Rows are points. The points of each table are mixes of a few directions, plus a little noise. Count the directions of each table, and those that both share. Where both have some left over, give the other angles between the two spaces (their principal angles), to ten degrees, smallest first.
In the rows, zero is written as 128.

First:
[[ 85 153 180]
 [169  98 107]
 [118 142 107]
 [132 113 174]
 [152 123  63]
 [144 114 129]
 [ 95 155 137]]
Second, 5 rows:
[[140 151 148]
 [118 107 110]
 [157 189 180]
 [112  95 100]
 [113  98 102]]
Directions: first 2, second 1, shared 0; angles 60

First, 10 rows:
[[120 111 117 145  99 114 104 150]
 [147 130 134 154 125 159 133 124]
 [158 143 144 173 142 151 138 110]
 [117 133 129  65 145 155 157 117]
 [127 120 122 162 112  96 102 142]
 [132 116 123 154 103 139 113 142]
 [154 137 140 169 134 152 134 116]
 [137 129 130 155 125 126 121 128]
 [ 94 125 116  96 133  50 109 139]
 [ 94 136 125   7 162 139 170 112]]
Second, 7 rows:
[[165 121 136 172 103 224 140 128]
 [105 134 124  91 147  78 128 125]
 [ 98 136 124  77 153  65 129 123]
 [114 133 127  94 143 110 136 122]
 [127 128 127 127 129 124 127 129]
 [134 122 125 171 112 108 105 139]
 [153 122 133 164 109 186 131 130]]
Directions: first 3, second 2, shared 2

First, 10 rows:
[[119 158 128 146 128 127 134 131 142 181 149 101]
 [ 75 135 160 134 146 118 115 132 108 183  77  96]
 [125 144 150 143 138 122 122 115 123 160 112  98]
 [126 144  50 122  89  82 136 133 128  67 138 158]
 [ 94 103 180 113 155 131 105 136  99 156  64 115]
 [109 103 103 122 120 164 149 132 139  82 149 167]
 [179 148 148 150 133 128 129  95 137 129 143 100]
 [103 120 188 150 160 162 127  93 116 147  84  97]
 [179 110  92 102 107 134 134 153 147  87 188 173]
 [171 115  81  97 101 113 128 159 140  88 176 172]]
Second (11 x 12):
[[125 134 131 125 108 131 113 119 121 138 124 146]
 [134 121 118 133  76 154  94 111 124 149 114 137]
 [111 155 152 114 142 100 132 124 109 132 136 168]
 [110 153 156 115 147  92 141 126 107 132 137 171]
 [122 116 142 134  81 107 127 107 103 163 120 175]
 [164  59  82 162 176 153 181 166 182  87 128   7]
 [112 162 147 111 136 113 117 122 112 131 134 166]
 [164  59  83 162 174 152 182 166 181  88 128  10]
 [126 151 124 117 102 155  85 116 127 134 122 139]
 [114 152 149 115 142 103 132 126 112 131 136 162]
 [127 146 124 119 124 147 102 125 131 124 127 128]]
Directions: first 5, second 3, shared 0; angles 70, 90, 90

First (11 x 20):
[[129 103 134  94 123 151 159 117 153  83 152 116 156 144 121 125 131 131
  150 156]
 [127 153 105 139 137 102 111 137 119 168 122 142 101 113 130 130 114 128
  128  92]
 [150  98 191 184  72 154  43 158  12 157  12 113  68 137 145 146 161  78
   23 142]
 [123 117 122  95 133 139 170 113 175  84 170 115 166 141 121 126 125 148
  169 152]
 [124 105 145 128 116 151 136 118 137 105 122 121 150 138 126 124 152 122
  112 157]
 [115 144 150 152 175 127 150 119 148  93 168 131 178 121 127 117 123 154
  149 150]
 [124 148 121 158 113 114 125 133 153 132 126  97 143 136 145 151 135 166
  133 147]
 [133 119 126 105 112 136 151 127 157  92 148  95 150 148 131 144 123 153
  160 156]
 [127 121  74  59 137 122 147 114 140 165 149 185  89 109 102  94 111  81
  148  62]
 [108 154  67 131 137 101 130 115 166 201 133 177 111  97 121 104 143 113
  117  74]
 [146 149 174 167 153 111  83 157  47 128 105 116  98 124 139 146  91 132
  118 119]]
Second:
[[113 124 126 131 118  86 152 151 100 119 126 177 120 138 147 156 177 103
  171 118]
 [118 125 126 130 121  99 144 144 108 122 127 161 123 135 141 147 162 111
  158 121]
 [124 127 127 129 125 117 134 134 121 126 127 140 126 130 133 135 140 122
  139 126]
 [123 127 127 129 125 115 135 135 119 125 127 143 125 131 134 137 143 120
  142 125]
 [119 125 126 130 122 101 143 142 110 122 127 159 123 134 140 146 159 112
  155 121]
 [109 123 125 131 116  76 157 156  93 117 126 189 118 141 152 163 189  97
  182 115]
 [157 136 133 123 147 209  82  84 183 145 132  34 143 109  91  73  34 177
   45 147]
 [140 131 130 126 136 163 108 109 151 135 130  88 135 120 112 105  88 149
   92 136]
 [115 124 126 130 119  92 148 148 103 120 126 170 121 137 144 152 170 106
  165 119]
 [161 137 133 122 150 221  75  77 192 148 132  19 146 106  86  65  19 184
   32 151]]
Directions: first 5, second 1, shared 0; angles 80

First (9 x 32):
[[159 170 161 111 150 146 161  84  91  86 169 125 139  89 100 176 131  80
  149 162 159 142 139 109 110 113 151 135  51 162 127  85]
 [130  56  83 120  99  96 105 141 199  98  68 112 170 123 214  90 116 198
   76  70  51  38  90 130 166 158 184  93 164 124  97  92]
 [ 97  88  96 145 108 111  96 172 163 173  90 131 115 167 152  82 125 173
  110  96 100 117 118 147 144 141 102 123 204  94 130 173]
 [110 136 130 141 129 133 120 147 117 166 132 137 103 152 104 118 131 123
  140 135 145 161 139 138 120 122  90 140 155 111 143 168]
 [136 132 132 123 131 130 134 118 125 114 133 126 135 118 129 137 128 122
  128 132 129 123 127 123 128 127 139 127 112 136 125 114]
 [158 152 149 109 143 138 155  88 109  79 154 121 149  89 121 166 128  97
  135 148 140 121 129 110 120 121 164 126  61 160 120  77]
 [117 193 168 142 153 157 144 126  61 172 182 146  80 144  43 156 139  66
  178 180 202 222 167 131  92  99  61 164 111 122 162 179]
 [139 114 121 119 124 121 130 119 143 102 118 121 148 114 152 129 124 140
  114 117 108  98 117 123 137 135 157 117 116 138 115 100]
 [106 109 111 141 117 119 108 158 144 163 107 133 114 156 135  99 128 152
  121 112 117 131 126 141 135 134 103 129 178 105 133 164]]
Second (11 x 32):
[[109  97 139 188 143 139  38 122 101 128 151 125 186 165 163  86 173 128
  158 143  85 125 109 120 154 180 172 138  97 107  98 101]
 [139 159 104 119 169 154 123 115 116 103 101 104 123 180 192 119 119 127
  134 116  70 119 149 132 134 121 172 105 120 146 123  38]
 [125 157 132 155 176 171  79 120  85 128 139 116 131 209 170 101 148 118
  161 154  90 163 148 140 128 141 167 130  90 125 121  69]
 [169  94 125 134  33 131 124 126 131  95 171 150 155  79 111 132 112 100
  108 140 157  96  88 130 157 159 168 127 134 113 125 152]
 [107 167 134 102 189 127 166 128 120 159  97 116  87 147 109 145 127 132
  140 116 139 166 169 124  97  90  70 132 143 139 143 135]
 [111 132 144  87 184 123 172 112  98 175  70 111 113 134  87 144 139 110
  145  71 153 171 181  97 116 123  34 139 209 100 126 174]
 [127 143 132 143  89  93 160 119 128 110 173 147 131  27  68 179 119  74
  136 140 166  92 104  99 132 101 103 132 127 159 149 143]
 [130 146 137 141  93 132 129 160 156 133 179 154  88 129 106 127 114 157
  112 196 168 152 107 173  97 102 141 141  59 144 154 163]
 [149 144 109 123 104 127 146 121 136  92 139 129 126 101 143 146 105 109
  119 130 116  92 116 126 138 114 160 111 121 154 136  86]
 [ 99 101 126 107 150  88 150 141 172 154  81 121 124 107 121 127 132 178
  107  92 127 115 130 120 115 116  80 128 156 127 124 168]
 [144  67 125 109  79 123 122 144 165 131 108 134 144 130 138  99 121 175
   88 110 137 117 107 146 139 163 141 127 152  93 110 179]]
Directions: first 2, second 6, shared 1; angles 40

First (11 x 32):
[[ 96 114 125 145 119 125 128  69 134 104 101 135 154 123 142 125 133 121
  134 163 125 114 154 130 195 161 103 138 141 133 135 159]
 [127 130 123 137 132 132 133 103 131 115 125 130 121 108 137 118 132 123
  145 147 128 119 132 105 133 130 112 129 119 122 135 122]
 [111 115 134 119 117 120 117 139 127 137 118 129 157 160 119 145 123 134
  101 113 126 137 137 172 159 145 144 133 152 143 118 159]
 [126 117 144  94 115 116 107 206 119 172 135 124 159 196  97 165 115 147
   69  66 128 159 120 213 124 128 181 128 162 152 102 158]
 [175 154 122 124 149 140 140 164 126 135 163 122  70  93 128 108 129 127
  156 118 133 129  96  72  35  81 130 115  88 104 134  65]
 [124 120 137 110 120 121 117 168 123 152 130 125 150 167 110 149 120 138
   94  96 128 144 125 177 131 131 157 129 149 142 113 148]
 [128 135 116 153 137 137 142  72 135  97 122 132 106  80 150 102 138 115
  169 172 128 106 134  69 132 128  90 127 105 112 147 108]
 [164 144 129 114 139 133 131 181 122 148 157 122  93 123 118 125 124 132
  130 100 132 138 100 112  53  92 147 118 109 117 124  89]
 [117 110 147  90 109 112 102 210 118 177 130 123 175 213  92 173 113 151
   54  59 126 162 124 237 141 138 189 131 175 159  96 174]
 [ 90 118 115 171 124 132 140   7 141  71  90 140 141  80 164 103 143 108
  171 208 124  93 167  80 215 169  65 141 124 121 152 148]
 [150 148 114 149 147 142 147  89 133 100 137 130  80  63 150  92 138 113
  183 168 131 106 120  42  89 106  90 121  85 100 150  79]]
Second, 8 rows:
[[143 108  91 171 145 139 136  65 136  86 101 129 116  73 151  98  94 114
  137 170 170  57 157 108 157 142 124 108 107 126 156 113]
 [197 113 100 172  94 116 110 143 120 139 140 102 138 120 111 116  57 126
  104 114 204  85 119 175 113 124 190  55 116 157 151  97]
 [138 129  86 178 149 121 102  77 123  81 121 121 148 136 133 122  98  83
  130 149 173 101 110 147  85 112 140 124  88 146  98 110]
 [ 70 149 159  84 147 130 135 134 130 130 130 146 130 160 132 148 193 128
  146 125  59 189 119 102 120 123  82 192 139 110  94 155]
 [134 151 149 130  86 107 112 144 119 151 158 115 152 163 110 141 142 123
  141 116 119 180  93 138 103 117 128 117 130 141 114 126]
 [156 112 145 108 101 133 146 177 131 169 133 123 107 103 119 122 110 169
  109 106 134 111 151 134 169 144 152  92 158 124 175 127]
 [ 69 121 135  53 215 153 137 186 133 127 105 159 108 168 131 159 166 139
   86  85  72 147 142 146 100 114 128 214 143 105  76 161]
 [115 141 160 127  86 124 146  99 133 139 136 129 124 102 137 117 164 141
  172 158  95 155 134  76 177 148  80 123 142 115 161 134]]
Directions: first 2, second 4, shared 1; angles 80

First (8 x 32):
[[171 126 144 140 144 133 129 137 126 130 102 101  88 135 140 154  91 135
  124 122 116 130 111 117 142 113 117 136 116 125 131 130]
 [114 123 152 160 115 114 119 115 112 111 148  98 125 115 149 118 126 139
  137 132 119 128 136 126 135 137 132 144 109 100 125 119]
 [170 119 143 146 141 137 120 141 122 141  93  92  91 137 134 163  90 144
  114 126 125 129 102 107 140 109 126 142 116 120 132 140]
 [116 108 116 137 118 139 103 137 122 163 107 119 149 137 105 146 134 153
   98 138 158 124 108 107 117 123 154 139 136 120 127 158]
 [ 96 113 118 137 110 130 107 126 121 148 130 126 160 128 111 127 149 146
  111 138 153 124 123 118 116 134 152 136 134 117 126 147]
 [150 134 119 110 142 136 139 136 138 133 113 141 115 137 123 139 119 119
  127 123 126 129 122 130 129 119 118 118 135 146 131 129]
 [ 97 171  73  34 139 130 180 123 170 105 169 249 173 129 105  74 188  59
  161 117 120 129 175 185 107 147  99  66 174 198 127  97]
 [110 131 159 161 114 106 127 107 112  94 164 100 122 107 160 104 129 130
  151 129 107 129 148 136 139 143 124 141 104  97 124 105]]
Second:
[[130 103 157 183 114 124  95 126 102 140 114  63 115 124 140 151 105 169
  109 137 136 126 107  97 137 123 150 164 103  85 127 146]
 [126 151 102  79 140 131 157 129 151 118 140 186 140 131 118 108 148  92
  144 120 120 130 147 155 120 133 109  96 151 166 129 112]
 [126 154  98  72 142 132 162 130 154 116 142 195 141 132 116 105 151  86
  147 119 119 130 150 159 119 133 106  92 154 172 129 110]
 [131  96 166 198 111 123  86 126  95 144 111  45 111 123 143 157  99 180
  104 139 139 126 101  89 139 121 155 173  96  73 127 150]
 [128 125 131 134 127 127 124 128 125 129 126 121 127 128 129 131 125 133
  126 129 129 128 126 124 129 127 130 132 125 123 128 130]
 [128 123 134 139 126 127 121 128 123 130 125 115 125 127 130 133 123 136
  124 130 130 127 124 122 130 127 132 135 123 119 128 132]
 [125 164  87  50 147 133 174 130 164 111 148 221 146 133 111  96 160  71
  154 116 116 131 158 172 116 135  97  77 164 189 129 103]
 [127 136 119 111 132 129 138 129 136 124 132 148 132 129 125 121 135 115
  134 125 125 129 135 137 126 129 121 117 136 141 128 122]
 [127 144 110  94 136 130 148 129 144 121 137 168 136 130 121 114 142 103
  139 122 123 129 141 147 123 131 115 106 144 155 129 117]
 [130  94 166 201 110 123  85 126  94 144 110  41 110 123 144 158  98 182
  103 140 139 126 100  87 139 121 156 175  95  71 126 151]
 [128 119 138 146 123 127 117 127 119 132 123 106 124 127 132 136 120 141
  122 131 131 127 121 118 131 126 135 140 120 114 128 134]]
Directions: first 3, second 1, shared 1
